Every row gives one point. A path goes straight from each point to the next, and from the last back to the first. The post is the endless flat space through its rows: a point in 2 columns, a line in 3, a plane in 4, and so on, so that a path can go around it. How many times does the path go around the post? Going back the other way cancels.
In the rows, 128 means zero.

Post (1 x 2):
[[132 124]]
Path (15 x 2):
[[ 90  76]
 [ 75 144]
 [104 142]
 [ 62 100]
 [130  91]
 [191 107]
 [184 169]
 [128 160]
 [ 92 125]
 [ 99  69]
 [144 102]
 [157 132]
 [165 179]
 [210 118]
 [144  68]]
Times around: 1

Post (5 x 6):
[[129 159  87 197  70 182]
 [ 68  77 106 115 130  97]
 [124 123 123 202  95  58]
 [124 108 110 202 140  95]
 [138 123 206  94 128 116]]
Path (29 x 6):
[[ 89  65 132 154  61  91]
 [ 91  85  52 158  29 130]
 [179 167 167 120  97 128]
 [ 98  78  96 118 129  94]
 [164  93 149 170  95 106]
 [106 133 150 185  41  93]
 [ 67 109 116 148 141 152]
 [125 183 136 177 148 119]
 [ 91 152 106  95  90  69]
 [171 125 157 163 124  66]
 [112  73 113 142 119 106]
 [139  50 183 158 130 152]
 [151 102  94 139  90 141]
 [141  97 109  96 121  57]
 [139 170 158 129 152 128]
 [ 19 141  85 147 134 139]
 [ 92  83 155 150 160 152]
 [116  90 123 179 130 140]
 [159  61  81 208 118  99]
 [150 119 127 174 154 120]
 [110 192 101 184  84  89]
 [105 184  92 223  76 116]
 [129 138 169 155  85 133]
 [132  72 200 137  83  85]
 [128 109 124 129  39 101]
 [156 103 126  90 119  83]
 [111 161 145 133 104  45]
 [ 83 159 110 169  73  91]
 [128 119 147 213 147  98]]
Times around: 2

Post (10 x 11):
[[140 133  95 154 119 173 118 139 157  51 159]
 [142 101  54 106 118  55  60 126 139 180  91]
 [113 117 160 145 129  49  72  99 120 106 117]
 [147 141 114 156 125 112  81 137 138 154  37]
 [161 146 127 137 184 203 218  78  53 214  90]
 [164  90 128 115 197  86 145 184 132 155  91]
 [107 160  99 117  97 186  90 198  76  78  77]
 [119 113 163  72 138 161  85  67 171  58 124]
 [162 121 132 126 153 205 115 151 145 140 183]
 [112 153 116 124  50 135 142 123 156 133 174]]
Path (13 x 11):
[[138 196 190 124 182 188 149 141  87 140 129]
 [123 130 122 155 179 124  33 101  93 150 111]
 [ 57  53  46  61 105  59 114 106 111  99  71]
 [127 108 154 109 113 202  89  67 160 173  72]
 [127 124  37 147  68  59  94 119 222 130 139]
 [138 131 108 117 193 148 128 143  83 105 148]
 [137 165 105 163 118  77 131 153  87 129 135]
 [106 153  89  77 109 112 133  82 130 138 123]
 [139 141 164  61 144 112 104 166 102 143 126]
 [152 126 139 136  99 157  38 139  75 111 126]
 [152  97 169 171 118 191  91  99 127  90 140]
 [142 147 127 144 112 163 113 164  42 138  40]
 [145 148 170 113 115 126 144 109 133  84  70]]
Times around: 0
